Each row is a point. Each copy is the shape, with its points in the same order, stretched, turned, moved and blurred by noise. Say if it was mirrored as well.

Shape (6 x 3):
[[ 13 -48  14]
 [  9 -18   2]
 [  7  23 -45]
 [-25 -12  17]
 [-32  17 -26]
 [ -2  13  13]]
Copy 1, 6 rows:
[[ 27 -30  11]
 [  3 -13  -3]
 [-37  16 -60]
 [-12 -24  29]
 [-47 -13 -15]
 [-17  16  10]]
Copy 1 is: only turned
Copy 2:
[[ -6 -40 -31]
 [  9 -17 -16]
 [ 45  32  -3]
 [-34 -18   4]
 [  2  23   0]
 [  3 -12  23]]
Copy 2 is: only turned
Copy 3 (6 x 3):
[[-29 -40 -24]
 [-10  -4 -11]
 [-16  52   8]
 [ -2 -25  23]
 [ -6  28  46]
 [ 17   1   8]]
Copy 3 is: only turned
Copy 4:
[[  2 -13 -38]
 [  1   5 -16]
 [-13  53  11]
 [-18 -16   5]
 [-36  26  20]
 [  1   5  17]]
Copy 4 is: only turned

Shape, 12 rows:
[[  1  14 -10  26  27  20]
 [ 12  18  24 -16 -11  -2]
 [ -9 -13  11  13  29  -6]
 [ -2   8  28  -7  20   2]
 [-13  29  16 -16  15 -21]
 [  4 -12 -16   5  -8 -12]
 [ 23  35  -2 -26 -16  18]
 [ 16  21 -27 -32   6  11]
 [-28  38  16  -1   2 -22]
 [-12 -12 -22   0  -4  23]
 [ 16  16 -11  -4   3  -4]
 [-21  -5  -7 -23  -4  16]]
Copy 1:
[[  0 -17 -51  17   2   9]
 [-32  -3  20  11  10  19]
 [ 16  -3  -7  38  -5 -15]
 [-13 -10   2  36  20   6]
 [-29 -11   2  14  16 -20]
 [ 13  11  -7  -9 -27 -11]
 [-42   0 -10 -21  23  40]
 [-14  14 -32 -30  27  14]
 [-36 -36   1   3   7 -29]
 [ 30 -10 -16 -19   8   9]
 [-17  10 -18  -6  -9   7]
 [ 18 -13   3 -17  30   4]]
Copy 1 is: only turned
Copy 2, 12 rows:
[[-21   7   1  35   6  17]
 [-10  24   4 -29 -19 -24]
 [ -9  12  -5  11  46  14]
 [-26  24   4 -16  20  -8]
 [-41   9 -21 -11   8 -25]
 [ 20  -8 -14   8  -1  13]
 [-24  10   5 -31 -60 -11]
 [-31 -13 -14 -19 -44  26]
 [-35   5 -20   9   5 -47]
 [  1 -22  10  13  -3  16]
 [ -9   6 -15  -1 -21   9]
 [-20 -25  10 -13   1   1]]
Copy 2 is: only turned
Copy 3:
[[  1  21 -37  15  12   3]
 [-10  12  16  -9   8   3]
 [ 15  -8  -8  34   1   4]
 [  1  -3   3  15  14  12]
 [-28   4  10  30  21 -10]
 [  1   3  -7   4 -16 -18]
 [-30  19  -8 -34  14  -7]
 [-37   3 -25 -22   3 -24]
 [-36  24  17  40  17   0]
 [-15   2 -20   0 -22   6]
 [ -9   9 -10  -4  11 -21]
 [-34 -10  -3  -2 -19  12]]
Copy 3 is: only turned

Shape:
[[ 40 -21  -6  -8  -3 -22 -11  22 -14]
 [  2   7  12 -16  11  13  -4  -3  23]
 [ -3  -3 -17   0   3 -20  -1 -20  15]
 [ 19  17 -31  14 -10   6  13  30   7]
 [ 10  -5  -3  22  25   1   9  16   0]
 [ 26  40 -12  26  -5  -7  -6  21 -15]
 [  2 -33  -4 -16 -19  -6   1  -3  14]
 [ 37  11 -12  -5 -15  19 -31 -48 -16]
 [ -7 -12   7  -8 -14  -8  21   7  14]
 [ -6 -13  17   0  26 -15 -33   4  15]
 [-12 -32   3  11  12  18 -12   4  13]
 [-15  10   1   4   5   9  -4 -27  12]
 [-10  -3 -24  -6  16  -3   2  20 -26]
 [-20   2  -2 -24   6  25  11  24  -1]]
Copy 1, 14 rows:
[[  2  20  12 -23  -9 -51 -22   1   7]
 [ 12  -7 -27  -1  -8   4   0   7  28]
 [  4  18   5   4  -6   3  29  -6  12]
 [ -9  26 -38  17  34 -21 -22  -1   4]
 [-13  -9 -19  10   3 -11   0   3 -18]
 [ 12  44 -41   1   6  -8 -36  -6 -14]
 [ -4   0  26   5   5 -20   6   5  30]
 [ 60  39   6  10 -21 -16   0  35   7]
 [-20   8   0   4   1  13  -8   0  24]
 [ 17 -23   3 -11 -18 -15  15 -22  -1]
 [  4 -40  12  29  12 -10  12   6  -2]
 [ 19  -2  -9  14  -7  31  19   4   7]
 [  2   0   4 -33  22   4   7   8 -19]
 [  0 -15 -18 -16  25  21  -8  15  14]]
Copy 1 is: mirrored
Copy 2 (14 x 9):
[[ 13  -9   9 -50 -31 -13  22  -3  19]
 [ 15  -8 -32  15   3  13 -17 -20   6]
 [ 22  10  -3  33 -29  -5  20  12  -3]
 [ 17  41 -20 -37  -2   7   1  17 -19]
 [ 14  15   8 -11  18 -19   5  -2  -4]
 [-11  47 -28 -41  -2 -15  18 -18 -24]
 [  4 -13   6   5 -35   1 -11  16  14]
 [-27  34 -39  17 -47 -22   1 -27  58]
 [  2   1   4   0  -7  30  -7  16 -12]
 [ 17 -39  -8  14 -13 -37   2 -31  -6]
 [  2 -11  -1  16  -2 -38 -29  -1  17]
 [-10  15 -28  41  -2  -9  -9  -9   1]
 [-12 -11  -7 -23  22 -22  24  39  -4]
 [-16 -13 -33  -8  41  13 -17  18  -2]]
Copy 2 is: mirrored
